Every row gives one point. The ring and each string are closed loops that go straight from each point to the next, and from the last back to the first. Before rounding, they use only three directions, however many columns there are. How many times does the string pass through the ring? Passing back the other way cancels.

Ring:
[[ 59  12   0 -11]
 [ 37  52 -33  -2]
 [-13  61 -45  11]
 [-47  48 -36  16]
 [-69   8  -9  17]
 [-50 -32  12  10]
 [ -4 -46  22  -1]
 [ 39 -27  20 -10]]
String, 7 rows:
[[ -7  52  -7   3]
 [-34  86 -28  11]
 [-45  77 -67  20]
 [-17  43 -88  19]
 [ 12  79 -93  13]
 [ 26  90 -32   0]
 [  7  60  -6   0]]
Times through: 0

Ring, 6 rows:
[[ 88   0 -46  35  -9  39 -12 -20]
 [ 64  75 -19  47 -11  35  -4 -36]
 [ -7  79  14  38 -15  28   3  -9]
 [-31  21   7  23 -18  27   2  22]
 [  8 -60 -32  13 -16  32  -8  35]
 [ 60 -56 -49  21 -11  37 -14  12]]
String:
[[ 10  14  -5  27 -13  31  -5   8]
 [-28  31 -23  27 -23  26  11  16]
 [-63  59 -11  28 -27  22  19  21]
 [-61  81  23  31 -21  23  13  13]
 [-19  73  62  33  -7  28  -8   0]
 [  3  56  42  33  -7  31 -10  -4]
 [-27  95  50  37 -12  27   0  -5]
 [-41  95  18  37 -20  24  11   0]
 [-40  71 -30  34 -28  24  21   7]
 [-14  43 -21  31 -21  27   9   7]
 [ 12  21 -22  30 -16  31   0   4]
 [-26  31 -24  27 -23  26  11  16]
 [-58  26 -13  22 -26  23  14  31]
 [-77  11  19  15 -22  22   7  45]
 [-23   3  33  20 -10  29 -10  26]
 [ -1   5  28  23  -8  31 -13  16]]
Times through: 1

Ring, 9 rows:
[[ 57  26   4  21  23 -33 -22 -26   9  12  -5   5]
 [ 48  60  -3  20  13 -23 -27  -4  10  15   1  -1]
 [  3  83 -24   9   4 -10 -22  34  -3  20   9 -14]
 [-32  70 -30  -7   5  -9 -12  49 -14  22   8 -25]
 [-60  34 -24 -27  11 -16   3  48 -25  23  -1 -37]
 [-64 -21  -8 -39  25 -32  17  25 -30  20 -14 -39]
 [-31 -60  -2 -24  40 -44  18 -12 -25  15 -19 -20]
 [ -5 -62  -2 -10  43 -47  12 -27 -19  13 -17  -7]
 [ 43 -25   2  14  37 -43  -7 -39  -1  10 -11   8]]
String, 14 rows:
[[ 41 -45 -49  46  48 -35  -7 -38 -13   9   7  40]
 [ 20 -12 -27  20  34 -32  -7 -16 -10  13   0  11]
 [ 12   2  13 -10  24 -38  -5 -12  -4  15 -15 -19]
 [ 39 -25  33  -8  33 -50  -4 -42   3  11 -24 -13]
 [ 51 -69  34  -2  47 -61   2 -67   1   8 -28   0]
 [ 27 -95  -4   9  56 -56  11 -59 -15   8 -18  15]
 [  5 -53  39 -31  37 -55  11 -36  -8  13 -32 -28]
 [ -4 -17  26 -27  27 -44   4 -13  -8  15 -23 -30]
 [-12 -16 -27   2  31 -30   2   1 -19  16  -3  -4]
 [-25 -70 -49   9  48 -36  15 -11 -33  14  -1  12]
 [-18 -95 -25  -2  54 -47  20 -30 -30  12 -13   6]
 [  7 -95  31 -25  50 -63  18 -53 -14  10 -33 -15]
 [ 22 -58  33 -18  41 -56   7 -46  -5  11 -29 -16]
 [ 47 -74  -4  20  52 -53   1 -61  -7   7 -14  21]]
Times through: 0

Ring, 8 rows:
[[ 66  21   9  -2  50 -29  -5  16  -2  -4  15  26  15 -25]
 [ 41  61  -4 -22  59  -6 -14 -25 -19   1 -29  38  -2 -18]
 [-15  66 -10 -36  37  11  -7 -52 -35  10 -60  18 -18  -1]
 [-53  46 -13 -39   9  14   5 -54 -42  14 -62  -8 -24  11]
 [-75  -8 -16 -27 -32   1  26 -23 -40  13 -30 -43 -18  19]
 [-50 -42  -6 -10 -39 -19  34  14 -26   8  10 -51  -3  11]
 [  1 -46  11   4 -14 -36  27  38  -6   2  38 -36  13  -6]
 [ 41 -25  17   7  17 -40  14  40   2  -2  40  -9  20 -18]]
String (15 x 14):
[[ 18  36  28 -17  49 -16  -2 -16  -7   6 -21   7   1 -13]
 [ 18  29 -15 -17  26  -9   0 -10 -24   1 -14  16  -1  -9]
 [  5  40  33 -21  48 -12  -1 -25  -8   9 -31   1  -3 -10]
 [ -2  58  44 -27  62  -7  -6 -42  -8  13 -49   4  -8  -9]
 [-11  27  21 -21  29 -10   5 -21 -15  10 -27  -9  -5  -4]
 [ -3  33 -43 -26   8   4   2 -22 -42   2 -27  17 -11  -1]
 [-26  75 -64 -45  15  28  -8 -63 -61   6 -71  33 -28   7]
 [-47  86  -4 -50  39  25  -9 -82 -43  17 -93  11 -30   8]
 [-44  83  35 -46  56  14  -8 -78 -25  20 -90   0 -25   4]
 [-22  55  39 -31  49  -2  -2 -48 -14  15 -56  -5 -13  -3]
 [ -5  46  18 -26  42  -5  -2 -33 -18  10 -40   4  -8  -6]
 [ 25  91  34 -32  87   0 -21 -54 -11  10 -63  35  -9 -16]
 [ 70  95 -14 -27  86   1 -30 -37 -22  -2 -43  71  -2 -26]
 [ 66  79  29 -20  93 -13 -24 -28  -2   2 -33  48   4 -28]
 [ 46  59  44 -17  80 -18 -14 -21   3   5 -27  25   4 -23]]
Times through: 1

Ring, 7 rows:
[[ 59   2 -14   1   5  18   2  -8  -2  17  -5  -7  26  -4]
 [ 30  42 -13  -3   0   8 -14  -9  -5  13   7  13  33 -12]
 [-11  59   3  -1  -3   0 -21  -4  -7  13  12  24  29  -7]
 [-44  25  13   9  -1  -4 -12   5  -8  23   1  18  12  19]
 [-39 -11   8  14   3  -3  -1   7  -7  31 -10   6   3  33]
 [  3 -51   1  17   9   9  16   6  -4  35 -23 -15  -1  38]
 [ 51 -48  -2  11   9  21  19   1  -1  27 -21 -24   8  22]]
String, 11 rows:
[[-39  70 -19  -1  -4 -14 -32  -7 -11  18  15  39  33  -4]
 [-33  35 -29   4   1 -13 -22  -6 -11  26   4  29  26   9]
 [ -6  26  10   5   0   5  -8   1  -5  18   2  10  18   7]
 [  2  55  58   1  -6  19  -7   8   0   3  12   5  16  -6]
 [-30  88  -7  -5  -6  -9 -35  -7 -10  11  21  40  37 -14]
 [-20  63 -55  -4  -1 -18 -35 -16 -14  23  13  42  43  -9]
 [  0  11 -30   5   4  -3 -11  -7  -9  27  -3  14  24  10]
 [  3  11 -30   4   4  -2 -11  -7  -8  26  -3  13  25   9]
 [ -4  30 -63   0   4 -14 -24 -16 -13  29   2  30  37   1]
 [  0  79 -34  -7  -3  -8 -34 -15 -10  13  18  37  45 -21]
 [ -3  93  25  -7  -8   6 -26  -3  -4   1  23  27  34 -23]]
Times through: 1
String (15 x 14):
[[ 95  -3  -3  -1   5  31  10  -8   2  11  -6 -20  27 -12]
 [ 76   9 -51  -4   6  12  -6 -18  -5  19  -3   1  40 -14]
 [ 41  15 -55  -1   5   1 -13 -17  -8  24  -2  12  37  -6]
 [ 28  18 -77  -2   6  -8 -20 -21 -12  29  -1  22  42  -5]
 [ 63  40 -33  -7   2  12 -14 -17  -4  12   7  10  43 -23]
 [ 75  36  24  -5  -1  30   0  -5   3   2   6  -9  30 -22]
 [ 78  24  16  -3   1  30   3  -5   2   5   2 -12  28 -18]
 [ 86   1 -37  -3   7  19   0 -15  -2  17  -5  -7  35 -13]
 [ 48 -22 -73   4  11   0  -4 -17  -9  33 -14   4  32   8]
 [ 32 -18 -36   6   8   5   1  -8  -6  29 -12  -1  22  13]
 [ 29  -8   0   7   4  14   4  -1  -3  22  -9  -7  15  11]
 [ 35 -13  -1   7   5  15   7  -1  -2  22 -10  -9  15  11]
 [ 33 -34 -55   8  10   1   2 -11  -8  35 -17  -1  22  18]
 [ 65 -37 -40   6  10  14  10 -10  -4  29 -18 -14  22  11]
 [ 92 -28 -26   2   9  25  13 -11   0  21 -14 -21  25  -1]]
Times through: 0

Ring:
[[ 44 -31   5 -27 -26  -2  14  15  22   9 -34   5   4  15]
 [ 62  29 -15  -8  25  -1 -28  29  -1   8 -37  12  23  11]
 [ 32  66  -2  32  40  -6 -46   8 -37 -19   2  22  19  -5]
 [-19  10  -1  17  -5  -7   9  -6  -5 -54  26  41  -3  -2]
 [-28 -53   4 -15 -51  -6  53  -9  32 -50  17  37 -17   8]
 [ 14 -56  18 -25 -52  -5  38  -2  27  -9 -12  11 -10  12]]
String (26 x 14):
[[ 60  85  13  41  51  -7 -71   7 -58   6  -8   4  27  -7]
 [ 63  86 -32  18  70  -1 -64  36 -26  -6 -28  24  36   4]
 [ 48  67 -35  10  57  -1 -45  34 -13 -17 -23  31  30   6]
 [ 29  34 -23   4  26  -3 -19  22  -2 -24 -12  31  17   6]
 [ 19  14 -17  -3   9  -3  -3  17   7 -28  -9  32  10   7]
 [ 11  42 -32  10  32  -3 -16  21  -1 -43   0  44  16   4]
 [ -3  47 -24  22  31  -5 -16  11 -11 -54  16  48  12  -1]
 [ -8  10 -25   2   6  -4  10  12  13 -52   8  47   4   5]
 [  9   2   0   2  -7  -5   5   4   2 -28   2  27   3   4]
 [ -7  -8 -11  -3 -11  -5  19   5  15 -45   8  39  -1   6]
 [-33 -30 -28 -15 -23  -3  46   8  40 -68  14  57  -8  10]
 [-52 -49 -36 -23 -36  -3  67   7  57 -84  21  68 -14  12]
 [-53 -36  -8  -1 -39  -7  53 -11  28 -79  37  56 -18   3]
 [-14  13  42  39 -20 -12  -4 -32 -38 -36  40  17  -9 -13]
 [ -2  10  29  26 -14  -9  -4 -19 -25 -30  25  19  -4  -7]
 [ -4  -4   2   5 -14  -6  12  -2   3 -38  11  31  -2   2]
 [-23 -20 -30 -14 -15  -3  37  12  36 -62   9  54  -4  10]
 [ -9  -1 -17  -1  -5  -4  16   7  14 -49   9  43   1   5]
 [ 13  11   6  10  -3  -6  -4   0  -8 -25   4  23   4   1]
 [ 17  52  32  45  15 -10 -39 -17 -53 -19  23  12   7 -12]
 [ 24  42  28  36  11  -9 -33 -12 -44 -13  14   9   8  -9]
 [ 21  22  -3   9  10  -5 -13   8  -9 -22  -2  24   9   3]
 [ 28  31 -32  -3  28  -1 -15  28   7 -27 -16  36  18   9]
 [ 34  33 -32  -4  30  -1 -18  30   6 -22 -21  33  20  10]
 [ 34  35   4  16  18  -5 -27   7 -21 -11  -6  16  14   1]
 [ 46  65  34  44  28  -9 -58  -9 -62   4   5  -2  16 -11]]
Times through: 0
String, 29 rows:
[[ 75 -16 -46 -55   9   5   4  56  51  17 -74  17  24  30]
 [ 74  -1  -5 -26   2  -1 -14  29  12  26 -52  -1  18  17]
 [ 52  30  47  27   0  -9 -39 -13 -47  19  -5 -14   9  -6]
 [ 29   7  16   6  -7  -6  -9   0 -12  -7  -6  10   5   2]
 [ 40 -22 -16 -31 -12  -1  14  26  31  -3 -36  18   9  18]
 [ 47 -43 -45 -60 -14   4  32  47  66  -3 -59  27  12  30]
 [ 53 -40 -49 -63  -9   5  29  51  68   0 -64  27  14  32]
 [ 30 -13 -17 -22  -7  -1  11  22  25 -13 -26  24   8  15]
 [ 35  17  18  11   0  -6 -18   0 -19  -2  -7   7   8   1]
 [ 58  45  33  28  16  -8 -48  -3 -47  17 -10  -8  16  -5]
 [ 74  54   2  11  37  -3 -53  21 -29  20 -33   0  27   4]
 [ 80  65 -28   1  57   0 -55  41 -14  13 -46  13  35  10]
 [ 64  82  16  38  49  -7 -71   7 -58  11 -11   0  27  -7]
 [ 39  53  28  36  21  -8 -46  -7 -50  -2   4   3  14  -8]
 [ 30  34   1  15  17  -5 -24   8 -18 -15  -4  19  13   1]
 [ 26  37 -30   2  31  -2 -18  26   2 -29 -13  36  18   7]
 [ 27  68 -30  21  52  -3 -39  23 -19 -33  -4  38  24   1]
 [ 29  95   3  53  57  -8 -66   2 -60 -25  16  23  23 -12]
 [ 29  84  25  57  41 -10 -63 -10 -68 -17  21  12  17 -15]
 [ 27  51  33  42  16 -10 -42 -14 -53 -10  15   6   9 -11]
 [ 18  11  -7   1   3  -4  -3  10   2 -24  -5  26   7   5]
 [ 22  31 -33  -1  27  -2 -13  26   7 -32 -12  39  17   8]
 [ 38  67 -39  11  56  -1 -40  33 -10 -27 -17  38  28   5]
 [ 45  58 -36   5  50  -1 -37  34  -6 -19 -23  33  27   8]
 [ 41  32 -28  -5  29  -1 -21  30   5 -15 -25  28  21  10]
 [ 37  24  -5   3  14  -4 -19  15  -7 -10 -15  18  14   6]
 [ 41  42  36  33  10  -9 -40 -10 -48   4   3  -2  10  -7]
 [ 76  56  16  18  33  -5 -58  13 -40  26 -29  -8  25   1]
 [ 87   2 -56 -54  27   6  -9  65  49  21 -82  18  31  31]]
Times through: 1

Ring:
[[ 31 -29  -3 -21 -18  10   1  24 -33  -9 -30  -6  33   7]
 [ 18  14 -16 -21 -41   0 -17  33 -53 -12 -28   8  22  21]
 [ -2  50 -25  -9 -45 -17 -32  30 -42  -6 -16  15   1  25]
 [-20  58 -25   5 -30 -30 -34  20 -11   4   1  11 -17  17]
 [-30  24 -11  15   9 -35 -13   8  32  17  19  -9 -24  -3]
 [-25 -23   6  16  41 -29  12   2  57  23  26 -29 -17 -21]
 [ -3 -67  18   9  54 -13  29  -3  61  21  15 -39   3 -31]
 [ 14 -74  17   1  42  -1  27  -1  45  13   0 -35  16 -26]
 [ 31 -57   7 -13   9  10  14  11   1  -1 -21 -19  31  -9]]
String:
[[-10  17 -11  -5 -14 -19 -10  25 -14   2  -1  -3  -1   9]
 [ -1  11 -12   0 -10 -16 -14  13   1   4  -6  -3   0   4]
 [ -3  65 -33  -1 -49 -20 -45  19 -28  -4 -16  21  -7  24]
 [  7  50 -28  -8 -50 -12 -38  24 -40  -8 -23  19   4  25]
 [  8   0  -9 -10 -16  -7  -8  22 -19  -2 -14  -3  12   8]
 [ 18  -3 -11 -11 -21  -2 -12  18 -21  -4 -21   0  17   8]
 [ 41 -20 -11 -17 -27  13 -12  13 -28 -10 -39   2  33   8]
 [ 53 -64   4 -20  -4  23   9   8 -12  -8 -40 -13  46  -6]
 [ 36 -81  16 -17  20  15  28  11   5   0 -21 -28  38 -15]
 [ 18 -72  17 -15  25   5  32  19   5   3  -8 -31  29 -15]
 [  9 -29   2  -5   8  -6   6  13   7   5  -7 -16  13  -6]
 [ 25 -30  -3  -5  -1   2  -3   5   8   1 -20 -10  19  -5]
 [ 31 -19  -9  -8 -15   5 -11   7  -7  -3 -28  -3  23   2]
 [ 12 -11  -6  -7  -8  -6  -6  15  -6   0 -14  -7  13   2]
 [  5  -8  -5  -5  -4 -10  -4  16  -2   3  -8  -8   8   1]
 [  9  24 -19  -8 -33  -9 -24  21 -27  -5 -19   8   8  16]
 [  1  95 -44  -9 -80 -19 -61  32 -66 -14 -28  37  -3  42]
 [-14  92 -39  -4 -64 -27 -53  31 -49  -7 -14  29 -13  36]
 [-19  64 -27  -3 -41 -28 -34  31 -34  -1  -3  14 -12  25]]
Times through: 2

Ring:
[[-11 -51   8 -28 -26  -3 -19  17  16   8  -2   1  18  -5]
 [-21 -59  18  -1   5 -12 -18  33   9 -19  -4  37  -1 -12]
 [-25 -53  28  25  27 -15 -16  36   4 -36  -1  56 -11 -16]
 [-19 -25  35  41  24  -8 -13  17   6 -25   8  38   0 -11]
 [ -7   0  33  39  12  -1 -13  -5   5 -11  13  13  15  -6]
 [ 11  25  24  25   5   5 -20 -23  -5 -10  11   0  31  -6]
 [ 23  32  15  10   4   6 -27 -28 -16 -17   6   0  38  -9]
 [ 30  22   2 -20 -10   6 -33 -26 -18 -14  -1  -6  44 -10]
 [ 21  -1  -2 -41 -33   7 -29 -18  -2   9  -2 -22  45  -5]
 [  7 -26   0 -45 -43   5 -23  -5  12  21  -1 -26  38  -2]]
String:
[[ 23  36  20  30  33   1 -30 -22 -29 -46   3  30  27 -17]
 [ 18  14  14  11  20  -1 -30 -11 -22 -38  -1  27  25 -16]
 [ 44  47   4   2  33   2 -44 -29 -49 -61  -7  34  38 -23]
 [ 38  35  -1 -24 -12   9 -36 -35 -23 -14  -1 -12  51 -10]
 [ 20  13   3 -36 -51  14 -22 -33  10  35   8 -52  55   4]
 [  8  -7  10 -13 -14   2 -24  -8   0  -2   2  -3  30  -7]
 [ 15  -7   5 -19  -6   0 -30  -5 -11 -17  -4   9  29 -12]
 [ 25  -6  -8 -48 -25   4 -35 -13 -11  -5  -8  -9  42 -10]
 [ 24  -6 -10 -63 -54  10 -30 -22   4  26  -3 -41  53  -1]
 [ 14  -7   0 -45 -54  11 -22 -21  14  35   4 -46  49   3]
 [  4 -11  13  -9 -16   2 -21  -6   5   2   4  -5  29  -5]
 [ 21   1   2 -23  -6   1 -33 -11 -16 -20  -5   8  34 -13]
 [ 34  18  -3 -26   2   3 -40 -20 -29 -32  -8  12  40 -16]
 [ 43  39  -3 -22   0   7 -41 -34 -33 -29  -5   1  49 -14]
 [ 27  31   8 -11 -19  11 -27 -35  -9   3   6 -23  49  -4]
 [  6   3  16  -6 -29   8 -17 -19  13  20  11 -27  38   1]
 [  7   8  18   5 -15   6 -18 -18   5   6  10 -14  34  -3]
 [  8  35  30  29 -16  12 -12 -37  11  20  21 -32  42   4]
 [  0  28  38  51   6   6 -10 -25   7   1  21  -7  27  -1]
 [ -5   6  35  51  32  -4 -16  -2  -6 -32  10  34   9 -12]
 [ -3  -9  25  26  20  -5 -20   5  -5 -29   4  31  11 -13]
 [ -4 -12  22   7 -12   1 -15  -4  11   5   9  -4  23  -3]
 [-16 -11  34  28 -13   3  -6  -5  24  17  17 -11  20   2]
 [ -8 -11  26  16 -11   2 -12  -4  15   8  12  -5  22  -2]
 [ -1 -12  20  12   8  -3 -21   2  -3 -19   3  20  17 -11]
 [ -5  -5  25  13 -15   4 -12 -10  15  13  13 -13  27   0]
 [ -3  15  31  27 -20   9  -8 -25  19  24  21 -29  34   4]
 [ 13  46  32  43   6   9 -16 -37  -3  -4  19 -11  36  -3]]
Times through: 1
String:
[[ -7 -26  17  -6 -20   0 -16   3  15  10   6  -6  22  -3]
 [-11 -37  19   5   7  -8 -20  19   3 -21  -1  30   7 -12]
 [-27 -66  28  33  55 -24 -22  55 -11 -70 -10  95 -27 -26]
 [-18 -44  27  32  46 -18 -22  37 -11 -59  -5  75 -14 -22]
 [-11 -26  23  15   6  -5 -17  11   5 -15   4  22  10  -9]
 [-10 -19  23   8 -15   1 -12   0  17  10  10  -6  21  -2]
 [ -9 -19  29  37  37 -11 -21  17 -10 -46   1  53  -1 -17]
 [-13  -8  39  61  48 -10 -16  13 -10 -49   7  58  -4 -17]
 [ -1  -3  27  35  33  -7 -22   5 -13 -42   3  43   8 -16]
 [  1  -4  21  12   0   0 -19  -5   1  -9   7   7  22  -7]
 [  3   8  23  11 -17   7 -15 -19  11  13  13 -19  33   0]
 [ 10  20  21  10 -20   9 -16 -28   8  15  14 -26  40   1]
 [  5  -2  17   0 -13   4 -19 -11   5   3   7  -7  30  -4]
 [ 25  26  12   9  19   1 -32 -19 -26 -38   0  22  31 -16]
 [ 48  52   3   3  35   2 -46 -31 -53 -64  -7  35  39 -24]
 [ 40  40  -1 -23 -14  11 -36 -40 -23 -10   0 -17  54  -9]
 [ 18  11   5 -30 -47  13 -21 -31  11  32   9 -47  52   4]
 [ 30  15  -5 -46 -44  12 -30 -33  -2  19   1 -40  56  -1]
 [ 38   7 -16 -63 -32   8 -41 -23 -19  -5 -10 -18  53 -10]
 [ 16 -11  -6 -66 -77  15 -21 -26  23  56   5 -68  59   8]
 [  3 -20   5 -39 -55   9 -17 -13  23  40   6 -44  42   5]
 [  2 -19  13  -7  -4  -2 -23   3  -1 -12   0  12  21 -10]
 [ -2 -47   3 -29  -7  -7 -28  21  -2 -19 -10  25  14 -14]
 [-19 -79   3 -46 -34  -7 -19  34  22  11  -8   6  11  -6]
 [-24 -71  12 -26 -26  -7 -14  31  25  11  -2   7   8  -5]]
Times through: 2

Ring:
[[ 29   8   7   1   1  64  17   5 -12   9 -12  28 -14 -12]
 [ 15 -15  20   9  10  58   5  27  27  26 -30  22 -29  -7]
 [-12 -47  -3  13  -6  24  15  45  26  20 -11  11 -11  -5]
 [-19 -48 -32   4 -24  10  41  41  -8   6  19   5  10 -10]
 [ -4 -30 -36   9 -32   2  26  16 -44 -26  29  24  39  -7]
 [ 15  -7 -19   9 -21  23  14   1 -44 -26  15  35  30  -7]]
String (33 x 14):
[[  1 -25 -21   4 -18  27  30  23 -18   0  12  17   9 -11]
 [  0 -22 -35  -2 -26  23  45  19 -37  -6  27  14  18 -14]
 [  0 -23 -44   8 -38  -2  29   7 -63 -38  39  29  52  -8]
 [  5 -18 -37  12 -35   0  18   1 -63 -43  33  36  54  -6]
 [ 10 -18 -29  26 -35 -15 -12  -8 -68 -65  27  53  74   3]
 [ 10 -18 -16  22 -23   4  -8   2 -41 -40  11  44  45   0]
 [  9 -18 -11  11 -14  26  12  14 -20 -10   4  29  15  -6]
 [ 13  -9 -13  -3 -10  49  38  17 -17  11   6  16  -7 -15]
 [ 28  10  -9  -5  -8  60  33   1 -32   3   5  25  -4 -16]
 [ 43  28   4  -2  -2  71  18 -13 -37  -4  -5  37  -4 -14]
 [ 35  14  10   7   0  59   4  -4 -21  -5 -13  39  -2  -9]
 [ 31   8  13   8   3  58   1   2 -11   1 -17  37  -7  -8]
 [ 23  -3  10  10   1  50   2  10  -3   3 -17  33  -6  -7]
 [ 14 -12   1   6  -3  47  16  19  -2  10  -9  23  -9  -9]
 [ 20  -2   4  -7   4  72  37  21   6  33 -13  12 -34 -17]
 [ 32   9  32  -3  23  95  17  20  33  47 -41  18 -58 -15]
 [ 27  -5  43  13  25  76 -13  24  47  36 -52  29 -47  -5]
 [ 11 -24  24  21   8  41 -18  26  30  12 -34  33 -14   0]
 [  5 -26   5  14  -3  34   3  27  11   8 -15  25  -5  -4]
 [  3 -27   0  13  -6  32   8  27   7   7 -10  23  -3  -5]
 [  3 -25  -1   2  -2  48  27  33  15  27 -11  11 -22 -11]
 [ -2 -32   2   2   1  49  29  42  29  36 -15   6 -31 -11]
 [-15 -55   8  19   0  21   1  52  45  24 -23  13 -16  -1]
 [-24 -67   2  22  -5   8   1  58  46  21 -18  12  -9   1]
 [-22 -63  -6  26 -13  -3  -4  48  26   2  -9  19  11   3]
 [-11 -45 -12  14 -14  13  14  37   7   4   0  17   7  -4]
 [  0 -26 -14   1 -11  37  34  29  -4  14   4  11  -7 -12]
 [ -7 -32 -23  -5 -15  37  51  37  -2  23  11   1 -12 -16]
 [-26 -54 -42  -3 -27  12  60  49  -7  16  27  -6   4 -15]
 [-20 -46 -42  -5 -28  16  61  42 -16  13  30  -4   6 -16]
 [-31 -59 -58   3 -42 -15  55  41 -34 -11  45   1  36 -11]
 [-22 -54 -44  18 -39 -24  20  29 -36 -33  34  22  53  -2]
 [ -3 -33 -17  15 -19  10  10  22 -17 -14   8  27  24  -4]]
Times through: 5
